Each row of a before or after table is a point. The points were changed in one or more steps. Then noise was added and the rows were shuffled. The steps act on how far a point lies along the listed directions, d1 being the first. Write out the steps. A step turns or swaps two directions, mirrors them in a line or flattens them onto one, adds a multiple of one to another, or multiplies one. Angles are multiples of 10 degrees, from the lower direction toward the higher: turns from -170 to 170, lines from 10 to 170 but not 90. Use the fewest steps. Two steps may share a direction if one is a turn and the other turns, adds or multiplies; they go together, in the order done. Otherwise the lowest direction goes first.

Directions:
(1): [-0.25  0.39]
(2): [0.39 0.25]
Before (14 x 2):
[[-0.05  0.63]
 [-0.24  0.73]
 [ 0.10  0.31]
 [ 0.06  0.29]
 [ 0.20  0.50]
 [ 0.36 -0.24]
 [ 0.26 -0.28]
 [ 0.21 -0.37]
 [ 0.00  0.64]
 [-0.47  0.28]
 [ 0.08  0.29]
 [ 0.29 -0.10]
 [ 0.05 -0.25]
 [ 0.06 -0.10]]
After (14 x 2):
[[ 0.29  0.19]
 [ 0.34 -0.39]
 [ 0.43 -0.36]
 [ 0.50 -0.46]
 [ 0.18 -0.35]
 [ 0.06 -0.08]
 [ 0.27  0.00]
 [-0.10  0.48]
 [-0.02 -0.14]
 [ 0.20  0.27]
 [ 0.54 -0.05]
 [ 0.31  0.01]
 [ 0.23  0.04]
 [-0.67  0.60]]
Steps: add -1.5 times d2 to d1

Directions:
(1): [ 0.33 -0.01  0.40  0.31  0.52 -0.06]
(2): [ 0.17  0.22  0.20  0.46 -0.50  0.23]
(3): [-0.13  0.15 -0.44  0.27  0.32  0.48]
Before (8 x 6):
[[-0.25 -0.12 -0.24 -0.29 -0.17 -0.09]
 [ 0.29 -0.03  0.65  0.05 -0.99 -0.41]
 [-0.12  0.01 -0.20 -0.16  0.52  0.12]
 [ 0.15 -0.20  0.47 -0.12 -0.31  0.01]
 [ 0.42  0.00  0.83  0.21 -0.51 -0.46]
 [ 0.22  0.20  0.45  0.43 -0.06  0.24]
 [ 0.12  0.00  0.27  0.10 -0.42  0.02]
 [-0.01 -0.13 -0.26 -0.45  0.11 -0.20]]
After (8 x 6):
[[ 0.20  0.16  0.44  0.33  0.02  0.18]
 [ 0.13  0.02  0.30  0.09 -0.43  0.04]
 [-0.16  0.02 -0.19 -0.18  0.55  0.12]
 [-0.23 -0.09 -0.21 -0.22 -0.27 -0.04]
 [-0.02 -0.11 -0.27 -0.39  0.05 -0.18]
 [ 0.37 -0.06  0.80  0.13 -0.43 -0.49]
 [ 0.14 -0.19  0.45 -0.14 -0.31  0.02]
 [ 0.28 -0.02  0.67  0.06 -1.04 -0.39]]
Steps: add -0.3 times d1 to d2
